Every row gives one point. The ring and each string are closed loops that go straight from each point to the next, and from the last back to the first. Before rounding, they use only three directions, however many columns there are. How many times does the string pass through the ring? Passing back the other way cancels.

Ring, 10 rows:
[[ 71  24 -24 -40]
 [ 46  65 -19 -17]
 [ 12  73  -8   5]
 [-17  58   6  20]
 [-33  33  19  24]
 [-34 -16  33  15]
 [-14 -45  33  -3]
 [ 23 -58  17 -27]
 [ 47 -49   1 -39]
 [ 68 -18 -16 -46]]
String:
[[ 44  -5 -44 -24]
 [ 39   9   4 -25]
 [ 64  12  12 -42]
 [ 92   8   0 -59]
 [ 99  -1 -22 -63]
 [ 87   7  23 -59]
 [ 39   4   6 -26]
 [ 35  -5 -18 -21]
 [ 48  -1  12 -33]
 [ 69  -7  31 -50]
 [ 67 -13  29 -50]
 [ 38  -7   8 -27]
 [ 32  -8  -1 -23]
 [ 54  -9  39 -42]
 [ 73 -41  21 -57]
 [ 50  -6  39 -39]
 [ 35  -6  12 -26]
 [ 36 -26 -26 -25]
 [ 37 -29 -36 -24]
 [ 26   1   2 -17]
 [ 56   0  32 -41]
 [ 89 -13  23 -63]
 [ 55   3  19 -38]
 [ 32  -5 -25 -18]
 [ 52 -15 -60 -29]
 [ 80 -11 -55 -47]]
Times through: 0
String (7 x 4):
[[  44  -73   28  -45]
 [  15 -103  -15  -25]
 [   0  -56   -5   -8]
 [  14   -8   19  -13]
 [  21   -5   43  -20]
 [  16  -17    7  -14]
 [  41  -44   51  -41]]
Times through: 1

Ring, 8 rows:
[[ 69  37 -24  27 -21 -10  -4 -26  10]
 [ 30  71  -8  31 -47 -34 -14 -11  19]
 [-27  59  -2  27 -40 -41 -12  10  23]
 [-90   9  -3  16  -4 -31   2  31  21]
 [-98 -38  -5  11  29 -11  17  30  16]
 [-69 -58  -7  10  42   4  25  17  10]
 [-10 -50 -16  13  38  13  23  -4   6]
 [ 46 -11 -25  20  13   7  11 -21   6]]
String (18 x 9):
[[ -88   12  -33   10    2  -33   -7   36   20]
 [ -60    7  -35   11    5  -24   -4   25   17]
 [ -56    1   11   22   -3  -20   11   14   18]
 [ -32    5  -16   18    1  -17    3   10   15]
 [ -40    2   20   25   -6  -16   13    5   17]
 [ -63    4   32   26  -11  -22   15   13   20]
 [-106   19   29   24  -19  -38    6   31   25]
 [-105   39  -17   15  -21  -49  -13   42   26]
 [ -92   55  -22   17  -30  -53  -19   39   27]
 [ -68   57    9   26  -40  -48  -10   24   26]
 [ -46   48   39   34  -43  -39    2    8   25]
 [ -24   22   27   30  -22  -22    9    0   19]
 [ -29   29  -12   21  -17  -27   -4   10   18]
 [ -35   32  -43   14  -10  -31  -14   19   18]
 [ -68   58  -38   15  -28  -50  -23   33   24]
 [ -89   52   -5   21  -32  -51  -13   34   27]
 [ -98   35    7   21  -24  -45   -5   34   26]
 [-121   27  -34    9   -7  -47  -15   51   25]]
Times through: 0

Ring, 9 rows:
[[102 -42 -71  29  21  10   9 -54 -38  68 -53 -17 -66 -23]
 [ 98   2 -53   9  34  -8  34 -62 -16  74 -63 -32 -82  -4]
 [ 63  34 -25 -15  43 -26  40 -55  13  60 -50 -34 -72  11]
 [ 20  41 -12 -35  42 -33  35 -40  31  40 -20 -30 -48  16]
 [-37  15  -1 -42  33 -29   2 -12  39   6  27  -7   0   6]
 [-51 -14  10 -24  28 -22 -34  -3  33 -14  36  22  26  -8]
 [-29 -57  18  19  24  -8 -77  -6  11 -25  16  60  36 -30]
 [ 18 -79  -7  44  20   6 -76 -19 -16  -4 -10  57  15 -41]
 [ 61 -78 -43  46  16  15 -46 -33 -35  28 -28  30 -18 -40]]
String, 12 rows:
[[ -33  -76  -32    2    6    8  -56    6   -6  -10   49   32   39  -35]
 [ -37  -81   46   46   26   -6 -121   -2   10  -49    9   99   59  -43]
 [ -22  -51   67   45   39  -19 -109  -16   22  -42  -18   95   39  -31]
 [   9  -23   18   17   36  -18  -46  -28   14    1  -21   38   -3  -16]
 [  11  -24  -25   -4   25   -9  -14  -23    4   20    0    4  -12  -14]
 [ -24    0   41   -3   42  -31  -44  -20   38  -14   -6   39    9   -5]
 [ -68   35   50  -43   46  -47  -21   -9   67  -22   24   19   19   13]
 [ -54   21  -31  -70   24  -26   29   -2   40   15   58  -36    2   12]
 [ -15   -7  -38  -36   21  -13   11  -13   16   23   30  -21   -8   -3]
 [  13  -20  -25   -6   26  -10   -9  -25    6   23   -2    1  -16  -12]
 [  -1  -18   17    8   35  -20  -41  -24   19   -1  -12   33    0  -13]
 [  -4  -37  -22   -3   21   -6  -27  -15    4   10   13   14    3  -19]]
Times through: 0

Ring:
[[-20  19 -19  20   4   9 -56 -40  18 -18  -7  34 -26  -1]
 [ -6   7 -36  49 -15  44 -57 -30   8 -51  22  40 -38  -2]
 [  2 -24 -46  58 -36  68 -27  -4 -12 -64  46  25 -33 -19]
 [-10 -45 -31  27 -36  47   8  16 -24 -35  31  -2 -11 -43]
 [-21 -51 -18  -9 -12   7  46  21 -19  19   8 -23  24 -43]
 [-18 -41 -21 -16  11 -10  59  10  -4  46   4 -22  41 -20]
 [-10 -11 -29 -12  46 -29  48 -21  26  68  -1  -2  51  23]
 [-19  13 -18 -14  48 -37   8 -40  35  59 -19  13  31  25]
 [-27  22 -10  -9  32 -29 -28 -44  30  31 -27  21   4   9]]
String, 24 rows:
[[  26  -26  -74  109  -57  121  -48   -4  -15 -118   89   48  -59   -6]
 [  35  -21  -84  111  -37  113  -31  -12   -2  -97   96   51  -41   19]
 [  16  -13  -61   64   -7   59  -11  -18    9  -40   56   34  -12   18]
 [ -18  -16  -22   14  -11   18  -13   -9   -3  -13    7    9   -9  -24]
 [ -29  -16   -9    7  -27   19  -32   -5  -13  -28   -6    7  -26  -47]
 [ -18   -2  -22   42  -41   51  -74  -18  -10  -74   12   33  -58  -37]
 [   7   18  -51   77  -19   67  -81  -42   15  -79   41   60  -56   15]
 [  -1   35  -41   63   -4   44  -91  -56   26  -61   21   63  -53   22]
 [ -41   35    6   -4    4  -17  -84  -49   20  -12  -42   33  -38  -19]
 [ -51   17   17  -33   10  -39  -47  -33   12   21  -56    8  -13  -34]
 [ -27    5  -11   -7   16  -16  -18  -28   15   19  -19   12    2   -8]
 [ -12    6  -28   11   23   -4   -9  -32   23   17    2   20    8   14]
 [   2   30  -42   23   55  -13  -11  -58   50   36    8   39   20   60]
 [ -23   35  -13  -16   60  -50  -16  -59   48   61  -32   25   23   37]
 [ -46   25   13  -45   42  -64  -21  -44   30   62  -60    6   16   -6]
 [ -47   15   14  -41   26  -52  -24  -34   19   46  -56    3    7  -21]
 [ -22    0  -16    0   13   -8  -12  -25   13   15  -10   12    3   -6]
 [  -3   13  -38   30   21   11  -24  -40   27    0   14   34   -3   26]
 [  -9   29  -32   35   14   15  -60  -51   30  -20    5   47  -25   22]
 [  -4   29  -38   55   -3   39  -80  -50   23  -52   18   56  -46   17]
 [  19   10  -64   79   -3   64  -46  -39   22  -56   56   55  -30   35]
 [  -7   -9  -34   28   -1   24  -12  -18    7  -13   19   19   -6   -2]
 [ -24  -15  -15   13  -23   21  -28   -7   -9  -26    0   10  -23  -38]
 [ -25  -23  -14   22  -42   39  -39    1  -21  -51    6   10  -38  -54]]
Times through: 0
String:
[[-21 -25 -18  -2  -2   3  14  -2  -4  12   1  -4  10 -26]
 [-40 -50   4 -42  -8 -23  50  23 -22  43 -23 -38  31 -62]
 [-35 -61  -1 -54  12 -38  91  29 -17  79 -20 -51  63 -49]
 [ -3 -42 -37 -14  40 -21  96   4  12  80  18 -23  73  15]
 [ 11 -21 -54  15  47  -4  68 -17  28  59  34   4  59  45]
 [  3 -10 -44  23  25  10  22 -22  20  22  26  15  24  25]
 [-29 -14  -7 -18  10 -19   8 -11   4  30 -18  -5  15 -23]
 [-29   4  -7 -38  54 -58  31 -31  31  85 -34  -4  48  13]
 [-16  30 -20 -26  85 -67  24 -58  58 100 -29  16  56  58]
 [-12  30 -26  -5  64 -40  -1 -57  51  63 -15  27  32  50]
 [ -3   9 -38  22  29   2  -6 -37  29  17  12  27  11  29]
 [-24   3 -13  -3  14 -12 -15 -26  14  17 -14  12   2  -7]
 [-47   6  14 -31   5 -33 -34 -24   6  20 -48   3  -8 -38]
 [-41  29   6  -9   5 -20 -72 -44  17  -5 -42  27 -31 -22]
 [-16  37 -24  40  -2  24 -94 -55  24 -47  -2  55 -51   7]
 [ 10  11 -54  63   1  49 -43 -38  21 -42  41  48 -25  28]
 [ 18   6 -63  77  -5  64 -42 -35  18 -55  55  51 -29  31]
 [ -9 -10 -31  27  -6  25 -17 -17   4 -18  16  19 -10  -8]
 [-22 -16 -17  16 -24  25 -28  -7 -10 -29   3  11 -23 -37]
 [ -1 -29 -43  68 -62  88 -49   4 -26 -98  50  28 -57 -42]
 [ 19 -35 -66  86 -47  99 -21   3 -17 -88  77  31 -37 -12]
 [ 13 -42 -59  69 -41  84  -1  10 -19 -67  68  19 -23 -18]
 [-18 -72 -23  23 -68  63  16  44 -51 -56  33 -20 -21 -84]
 [  2 -47 -45  36 -24  50  27  15 -17 -24  45   0   4 -23]
 [ -5 -31 -37  22  -5  26  22   0  -3  -2  27   3  10 -11]]
Times through: 4

Ring:
[[ 41  83 -28  -2  -6 -19  -1 -19 -27 -49 -13 -34 -34  50]
 [ 59 110 -59  11  21 -11  11 -43  23 -12  16 -26 -47  56]
 [ 17  74 -49   9  48  -9   5 -34  55  16   7 -12 -28  24]
 [-56  -5  -9 -13  50  -5 -15   0  50  18 -31   6  12 -20]
 [-94 -54  12 -43  24  18 -25  15  35   6 -48  28  38 -29]
 [-82 -50  14 -53  -3  24 -25  17   8 -16 -49  26  37 -13]
 [-26   6   4 -33 -17   1 -17   8 -30 -48 -42  -7   6  18]]
String, 13 rows:
[[ -31   -2   -6  -47  -25   24  -14    0  -14  -38  -30   13   12   25]
 [ -67  -42   23  -57  -31   19  -27   23  -34  -50  -57   14   32    3]
 [ -53  -14   19  -24    8  -16  -25   21  -21  -36  -58  -13   16  -11]
 [ -52  -12   -5  -32   15   11  -16    2   22   -6  -33   13   16   -3]
 [ -75  -35   -9  -43   23   31  -17   -1   53   17  -28   36   29  -13]
 [-109  -63   12  -36   49   13  -26   16   60   29  -49   31   43  -47]
 [-101  -52   22  -21   54  -13  -29   25   37   14  -61    7   35  -51]
 [ -65  -18   17  -15   35  -22  -25   20    7  -12  -56  -11   18  -27]
 [-121  -83   31  -48   25   12  -34   32   25    2  -67   28   53  -48]
 [-120  -92   24  -72   -5   44  -31   24   23   -4  -57   50   59  -29]
 [ -74  -44   32  -45  -14    0  -31   31  -35  -47  -68    1   32  -12]
 [ -23   18   -3  -17    9  -11  -15    3   -9  -30  -36  -14    0    9]
 [ -21   15  -16  -33   -5   16  -10   -9    6  -22  -22    8    3   22]]
Times through: 2

Ring:
[[ 47  20  16 -34 -16 -54   7 -14 -35  -8 -12  10  13  67]
 [ 43  51 -17   6 -12 -24   5  21 -23  27  -7   2  38  76]
 [ 27  57 -36  36  -3   4   6  32 -10  48   0  -3  43  65]
 [-10  33 -33  65  20  34  15   9   5  59  15  -4  24  32]
 [-38 -13  -9  57  35  39  21 -32  10  39  21   0 -12  -6]
 [-38 -53   6  14  32  28  15 -54   9   1   8   5 -42 -36]
 [-18 -73  14 -35  17   6   6 -56   2 -35 -11   8 -56 -44]
 [ 14 -63  26 -71  -2 -32   1 -52 -16 -55 -23  13 -48 -16]
 [ 37 -22  32 -64 -12 -58   5 -41 -33 -39 -18  14 -19  34]]
String, 19 rows:
[[-16  50 -18  89  26  25  26  -3  -3  78  31  -2  34  56]
 [-11   3  11  33  20  -1  22 -36 -11  28  18   5  -1  31]
 [  4  -3 -22   7   7  15   3  -1   1  13  -7   0  -2   8]
 [-30  -1 -43  60  28  61   9   4  22  47   9  -6   0 -13]
 [-68 -11 -12 102  54  66  32 -42  20  68  41  -3 -12 -14]
 [-72 -13  22 103  60  41  45 -75   5  66  55   3 -18   3]
 [-32  -8  22  51  34   8  31 -57  -8  36  31   6 -12  20]
 [  3  -3 -34   9   7  26  -1   9   7  15 -11  -2  -1   0]
 [-14  24 -63  63  19  63   3  34  22  57   2 -10  20   3]
 [-17  63 -68 107  24  67  12  44  19  95  20 -12  48  38]
 [ -8  67 -27  95  22  25  25  11  -5  87  31  -4  47  70]
 [ -2  19  14  37  17 -12  24 -32 -18  35  20   6  10  51]
 [ 13  12 -12   8   4  -2   7  -4  -9  17  -3   3   8  32]
 [ 49  63 -64  13 -19  10 -11  68  -4  38 -22  -7  52  60]
 [ 64  96 -69  26 -25   1  -9  85 -11  56 -19  -8  76  94]
 [ 61  89 -72  22 -24   6 -11  85  -8  51 -22  -8  71  83]
 [ 43  48 -65   6 -16  16 -13  63   1  29 -26  -7  41  43]
 [ 13  19 -14  17   5   0   9  -1 -10  25   0   2  14  38]
 [ -6  33   9  57  20  -5  28 -27 -17  52  27   4  20  60]]
Times through: 2
String (18 x 14):
[[ 35  -2  72 -43  -6 -90  25 -73 -55 -23   6  21  -9  78]
 [ 56  16  42 -51 -19 -83  12 -35 -50 -21 -10  16   9  84]
 [ 68  37  -2 -45 -29 -57  -3  14 -36  -9 -25   8  28  79]
 [ 66  47 -36 -29 -29 -26 -11  46 -20   6 -30   1  38  67]
 [ 64  80 -37   6 -25 -26  -2  53 -24  37 -15  -1  62  98]
 [ 47  90 -35  41 -12 -14   7  46 -22  61   1  -2  67 104]
 [  3  33  19  42  15 -21  28 -32 -24  42  24   7  19  68]
 [  7   2  -2   6   7  -5  11 -18 -11  12   0   4   0  27]
 [ 27  26 -45   6  -7  14  -5  35   0  22 -17  -3  23  30]
 [ 54  88 -83  33 -20  21 -12  92   0  58 -21 -11  71  74]
 [ 50  84 -45  31 -15  -8   1  55 -17  54  -7  -4  64  92]
 [ 32  61  18  30  -1 -45  24 -14 -37  43  17   8  41 103]
 [ 23  28  28   8   2 -45  22 -33 -34  19  12  10  16  75]
 [ 62  46  43 -30 -20 -90  18 -27 -57   1   0  15  29 114]
 [ 72  22  38 -69 -30 -94   6 -23 -54 -30 -20  16  14  92]
 [ 53  -3  -3 -64 -23 -41  -8   2 -24 -32 -33   8  -1  35]
 [ 26  -9   6 -32  -5 -27   4 -19 -19 -14 -14   8  -7  27]
 [ 13 -10  45 -17   6 -49  22 -60 -34  -7   8  14 -13  47]]
Times through: 0
